Each row is a point. The last column is the point's height on a tilted bowl or saddle (a function of degree 2), plus a little noise. Along how many of its main directions does it bend up, bend down or stay straight?
In the rows, 128 means zero.

Points:
[[131 100 124 145]
 [153 139 129 122]
 [128 132  97 162]
 [126 102 139 147]
 [138 144 113 143]
 [142 163 199  68]
 [118 161  92 167]
 [108 136 115 153]
 [129  47 161 160]
 [128  74 148 153]
 [197 131 103 141]
 [154  38 179 175]
 [127  57 186 210]
 [134 126 116 145]
 [118  45 130 113]]
Directions: 1 up, 1 down, 1 straight

Points, 15 rows:
[[105 144 165 158]
 [142 155 108 142]
 [ 97 140 103 129]
 [102 100 173 185]
 [151 122 139 133]
 [171 133  79 147]
 [ 98 128  74 160]
 [138 141  35 227]
 [191  68  77 123]
 [118  74 114 178]
 [ 99 159  80 134]
 [174 139 155 138]
 [161  79 145 126]
 [179 155 107 138]
 [141 158  89 151]]
Directions: 2 up, 1 down, 0 straight

Points:
[[145 187 139 130]
 [133 164  98 145]
 [ 79  77  58  63]
 [100 206 146  52]
 [116 174  93 113]
 [ 96 102 100 148]
 [102 123 147 162]
 [106 122 139 165]
 [116 183 172  77]
 [111 131 116 162]
 [111 135 128 163]
 [ 97  86  96 131]
 [ 94 176 158 107]
 [ 46 179 130 140]
 [131  93  92 135]]
Directions: 1 up, 2 down, 0 straight

Points, 23 rows:
[[133 154  68 119 111]
 [119 152 138 173 103]
 [133 175 162 139  84]
 [ 96 152 182  94  66]
 [112  71 111 152 119]
 [135 177 123 209  87]
 [ 66 117  77 109 104]
 [147 128 171 178  73]
 [215  99 189 114  57]
 [126 175 109  96 100]
 [131  82 145  93 108]
 [169 131 117 203  81]
 [106 122 124 109 112]
 [162 134 162 132  89]
 [ 85 102 154 178  92]
 [146 152 130 127 106]
 [160  63 115 120 114]
 [170  63 117 114 111]
 [104 217 130 110  90]
 [164 137 112  75  86]
 [112 155 119 120 113]
 [ 98 209 125 174 105]
 [125 104 107  89 107]]
Directions: 0 up, 3 down, 1 straight

Points:
[[140 126 116 161 100]
 [ 99  92 107 139 119]
 [157 127 105 128 105]
 [168 177 133 150  76]
 [179 124  82  81 101]
 [ 74 106 140 100  98]
 [141  82  59 116 127]
 [139 170  55 149  95]
 [ 71 109 158 112  96]
 [143 101 146 177  95]
 [132 149 106 106 107]
 [183 117 104 118  95]
 [157 114 135 124 100]
 [117  92 100 129 121]
 [141  97 114 166 107]
 [130  92  98 120 120]
 [ 97 118 197  98  89]
 [152 117 143 127 100]
 [200  97  38 156  90]
 [153  90  99  51  93]
 [ 94 161  77  93 103]
 [ 71 158 181 199  54]
 [174 130 125 142  90]
 [ 95 163 126 205  55]
 [ 31 125 150 147  71]
 [ 83  85 114 154 117]
 [149 118 144  78  94]]
Directions: 0 up, 2 down, 2 straight

Points:
[[114 135  96 193 144 214 145]
 [166 187 127 127 141 126 156]
 [197 120 119  93 113 129 126]
 [129 153  39 108  70 137 183]
 [145 157 101 167 132  78 168]
 [179 152 149 138 130 108 139]
 [136  73 120  87 148  69 155]
 [163 122  82 129 183 111 153]
 [144 145 132  64 109 148 139]
 [157 179  67  96 117 150 168]
 [126 172 139 168 145 130 154]
 [132 103 125 153 177 147 129]
 [183 124 139 124 110 124 125]
 [ 95 123 151  92 222  62 217]
 [128 116  87 130 165 154 127]
 [141 156 112 103 128 127 137]
 [ 70 152 130 108 112 143 131]
 [159 177 113 137 190 121 175]
 [127 108 105 153 126  74 158]
 [162 171  67 209 180 129 219]
 [182  87  98 191  80 140 168]
 [120 124  92 110 154 137 132]
 [116  94 150 189 144 139 148]
 [126 174 131 138 106 145 140]
 [110 160  48 198 124 102 205]
 [ 75 139 126 140 144 130 137]
 [159 160 140 179  65 132 168]
 [175 125  49 103 112  89 174]
 [101 159 111 131 121 152 132]
 [143 112 165 153 157  62 160]
 [181  71 170 159 187 139 134]
 [161  97 214 175 163 163 164]
 [ 98 139 116  87 129 202 127]
 [ 35 119 170 143 129 136 151]
 [ 84 127 167 165 145 147 143]
 [176 132 105  89 132  75 147]
 [ 94 202  95 162 106 207 164]
 [125 167 102 163 141 109 159]
 [117 115 138 126 171 130 133]
 [119 156  96 119  92 123 143]
 [186 158  75 103 189  64 200]]
Directions: 4 up, 0 down, 2 straight

Points (43 x 7):
[[123 178 106 174 147  67 123]
 [ 99 127 122 122 136 133 104]
 [ 64 122 179 145 144  74  70]
 [ 62 152 136 155  78 159  94]
 [ 71 125 190 109 131 121  69]
 [141 163 148 131 132 140 120]
 [109 100  86 109  45 157  93]
 [160 117 115 112 144  99 114]
 [133  91  92  65 118 132  87]
 [118 169 171 151 146  78 122]
 [129 155 108 107 109 140 110]
 [ 99 155 154 161  85  67 110]
 [ 99  89 128  64 167 143  56]
 [119  63 123 174  33  82  66]
 [129  86 114 152 122 106 108]
 [131 186 122 122 102  27 120]
 [146 178 155 126  92 151 119]
 [123 104  95 108 154 105 100]
 [169 192 113 161 112 109 110]
 [158 177 165 139 185 151 115]
 [ 58 157  79 129 109 110  72]
 [136  77 146 220 125 123  75]
 [ 83 209 102 143  97 121 103]
 [122  95 153  59 109 200  85]
 [151  99 166 141 114 115 106]
 [100  50 153 139 104 132  74]
 [ 91 125 130 168 145 124 107]
 [125 152 118  74 140 183  91]
 [102 138 174 187 151 193 109]
 [149 168 179 143 148 107 121]
 [163 230 113  73 117 143  77]
 [ 88 158 151  74 191 121  56]
 [138 101 159  90 122 173 100]
 [122  67 157 139 145 102  89]
 [153 139 106  55  90 131  93]
 [190 121 111 132 117  90 115]
 [141 201 196 134  96  95 125]
 [108 126 101 120 158 111 102]
 [153 105  82 109 124 111 108]
 [164  95 109 163  69 110  98]
 [ 98 161 129 113 209 101  88]
 [183 116 149 106 202 138  96]
 [169 138 146  84 153 141  99]]
Directions: 0 up, 3 down, 3 straight

Points (43 x 7):
[[146 163 159  70 145 106 159]
 [106 193 162 123 191 164 159]
 [ 43 155 137 133  99 111 153]
 [128  69 181  95 118 152 203]
 [143  76 114 101 132  98 148]
 [ 39  59 101 162 163  72 197]
 [188 145 183 159 145 152 164]
 [130 117 128 129 152 155 154]
 [ 77 109  77 160  99  96 135]
 [112 167 125 185 142 101 162]
 [159  88 125 162 139 185 152]
 [176 126  50 149 153 155 129]
 [116 149  75 177 147 109 167]
 [181  83 145 127 180 213 179]
 [124 160 116 138 151 126 150]
 [ 97 168 128 156 152 123 157]
 [ 56  93 165 137 109 152 180]
 [ 82 115  56  88 112  98 142]
 [150 171 156  69 109 103 149]
 [186 152 147 155 123  84 154]
 [ 72  67 103 136  88 137 147]
 [109 116 116 151 114 114 138]
 [126 184 127 116  55 116 140]
 [116 130 128 159 182 204 188]
 [153 134 104 173 129 188 165]
 [ 65 135 149 187 124 136 161]
 [ 80 154  94 137  97  51 146]
 [119 153 169 120  89  86 148]
 [ 91 146 103 170  69  87 137]
 [ 88 132  80 186 135 202 212]
 [141 136  93 118 211 117 179]
 [ 99 131 118 135 115 134 147]
 [124  64 135 159 175 181 174]
 [ 87 176  79  68 125 103 152]
 [142  58 127 126 148 120 156]
 [ 58  92 124 114 109 113 163]
 [177 160 129  90 134  93 142]
 [114 142  72 158 178 103 178]
 [120 129 193 153 174 136 155]
 [156 139 120 115 167 116 148]
 [152 143 146 153  84 161 162]
 [121 145 131  86  76  90 133]
 [122 122  76 131 158 111 151]]
Directions: 3 up, 1 down, 2 straight

Points, 64 rows:
[[205 129 194 157 109 103 139 152 171]
 [182 179 157 164 153 134  39 138 171]
 [145 239 129  64  94 134 121  90 156]
 [ 82 164 158 105 134 113 162 146 171]
 [104 107 135 121  95  55  69 199 146]
 [171 153 106 130 122 120  99 218 160]
 [135 141 125 137 101 128 205  98 146]
 [ 85 167 143 122  96 103 128 152 146]
 [128 122 139 102  93 133  93  93 131]
 [151  85 161  99 136 126 168 142 170]
 [ 55 194 142 116  92 195 181  83 176]
 [128  50 122 134 111  56 111 128 146]
 [202 225  75 191 144 169 157 114 187]
 [ 74  83 146 144 175 151 139 117 188]
 [ 66  91 151 105 146 118  86 156 168]
 [118 129 121 105  85 153 131  89 128]
 [116  91  97 137  23 157 141 119 137]
 [114 111 149 191 172  76 157 189 200]
 [156 136 162  80 153 119  97  95 158]
 [139 155 134 144 116 118  68 109 129]
 [173 127 168 216 100  42 215 151 218]
 [163 110 189  98  47 121  78  70 168]
 [ 81 131  88  70 148 128 145  41 178]
 [143 152 138 134 124 128  98 134 130]
 [139 106 105  87  97 139 104 143 132]
 [ 93 126 192 115  75 121 143 114 155]
 [146 113 130 121 176  74  51 113 147]
 [141  77  78 120  83 153  91 145 134]
 [113 142 104 163 133 119  84 175 136]
 [136 160 166 114 111 154 162  62 141]
 [157 144  97 131 137 165  69 130 137]
 [152 100 121 139 138  89  98 161 136]
 [129 162 112 117 123 127  89  83 129]
 [135 121 190 175 194 104  90 119 192]
 [119 174 178  89  98  51 124 110 169]
 [154 151 126 202 104 132  93 125 133]
 [154 183 157 146  99 171 128 172 147]
 [130 136  21 145 193 129 130  79 177]
 [168 135 113 119 110 187 132 135 137]
 [116 150 132 103 140 101 110 137 140]
 [108 173 153 127 148 128 162 100 159]
 [162 150 146 137 172 139 169  95 165]
 [147 136 137 149 192 106 193 135 197]
 [123 142 143 131 100  98  97 136 128]
 [176 190  96 157  73 215  91 161 152]
 [144 139  42 119 160 164 130 174 172]
 [104 168 113 118 104 143  65  82 138]
 [147  81 124 139 146  88 133 175 157]
 [163  99 175 101 131 115 148 138 164]
 [ 94 109 116  70 137 194 154 121 176]
 [ 82 158 119 131  97 118 122 158 139]
 [129 125 137 162 114  87 107 132 129]
 [134 115  77 122 109  30  96 156 129]
 [140  95 147 124 123  93 132 193 161]
 [163  92 155 132 179 131  70 134 172]
 [152 148 159 155  97 139 102 171 141]
 [150 102 177 132 193 119  43 135 191]
 [106 158  88 116 121 169 104 135 139]
 [100 117  97 141  80  97  89 133 119]
 [106 129  84 137 141  66 213  92 189]
 [174 198  89 166 140 146 121 119 148]
 [113 100 180 180 167 147 156  81 189]
 [140 121 154 114 116 159  77 204 167]
 [172  93 109 104 130 143 107  97 140]]
Directions: 7 up, 0 down, 1 straight

Points, 70 rows:
[[140 133  88 108 142 153 123 106 163]
 [ 95 116 145 127 121 128 148 113 147]
 [106 115 165 131 145 162 148 141 163]
 [155 163 112 127 106 135 106 119 147]
 [108 106 139 128 129 127  98 150 156]
 [145 130 119 100 105 117 153 125 122]
 [118  82 182 117 126 114 108 112 141]
 [144 118 139 156  98 123 115 172 161]
 [121  79 104 109 163 130  90 127 137]
 [114 163 123 146 142 153 135 110 168]
 [105  76  94 130 138 137 132 131 163]
 [ 94 136 126 118 111 128 201 153  99]
 [181 126  87 160  98 138  88  93 160]
 [157 117 141 148 144 140 141 167 119]
 [128 152 134 140 162 115 123 168 161]
 [171 148 131 129 123 148 151 115 137]
 [144 111  89 127 163 149 147 135 147]
 [ 92 120  55 116 103 151 133  96 211]
 [148 150 119  86 167 141 119 129 153]
 [145 114  95  97 155 136 127 107 162]
 [186  92 129  83 125 104 117 141 165]
 [149 118 135 112 140 155 128 161 122]
 [ 90 171 102 116 117 132 132 104 139]
 [141  84  84  79 140 156 144 117 212]
 [105 148 118 114 140 146  83 126 151]
 [133 162  90 166  89 104 141 159 174]
 [ 94  77 106  87 137 113 174 144 142]
 [113 113 107 117  66 170 159 107 209]
 [172 122 151 163 146 156 156 144 127]
 [165 161  96 113 137 127 116 145 167]
 [159 115 124 133 139 169 144 115 149]
 [ 79 173 170  81 108 139 110  72  84]
 [148 105 167 111 132 127 145 138 107]
 [148 149 133  90 136 125 140 138 117]
 [119 113 151 138 132  99 177 114 128]
 [103 136 119 129 107 162 119 129 162]
 [105 149  96 109 138 175 141 106 172]
 [101 135 145 161 106 141  99 169 202]
 [162  73 109 139 138 140 162  85 156]
 [129 122 127  84 105 121 164 134  98]
 [153 126 109 147 139 160 139  84 153]
 [158 116 111 145  98 152  98 124 160]
 [143 151 142 136 125 150 117 111 140]
 [108 155 146 138 110 110 162 134 123]
 [137 128 102 138 113  94 115  98 167]
 [108 112 135 129  94 120  98 101 181]
 [125  93 163 166 149 111 133 146 142]
 [187 162  88  82 154 152 140 128 217]
 [ 91 117 113 132 119 140 103 150 175]
 [133 113 175 116   7 185 122 147 214]
 [158 146 157 118 147 147 129 165 120]
 [152 139 168 174 174 117 141 127 172]
 [157 118 137 126 104 101 120 162 146]
 [ 78  77 171 120 152 115 144 117 158]
 [144 106 160 143 148 130 137 123 127]
 [102 167 135  71 161  84 186  95 117]
 [157 108 167 146 162 167 126 111 140]
 [133 124 110 132 122 123 136 130 142]
 [149 109 138 119 130 121 126 139 125]
 [161 120 159 133 128 102 114  87 130]
 [110 112 116 104 123 127 176 148 122]
 [135  92 151 148 115 124 107 112 152]
 [128 105 153 113 133 145 108 175 124]
 [100 152 135  67 120 164 131  99 105]
 [133 110 165 146 185  99 160 108 155]
 [154  88 147 130 139 166 126 112 140]
 [139  93 107  93 150 152 144 118 166]
 [139 138 110 114 148 153 131 106 152]
 [168 127  88 135 167 133 148 135 152]
 [110  95 119 135 108 118 102 131 183]]
Directions: 3 up, 1 down, 4 straight
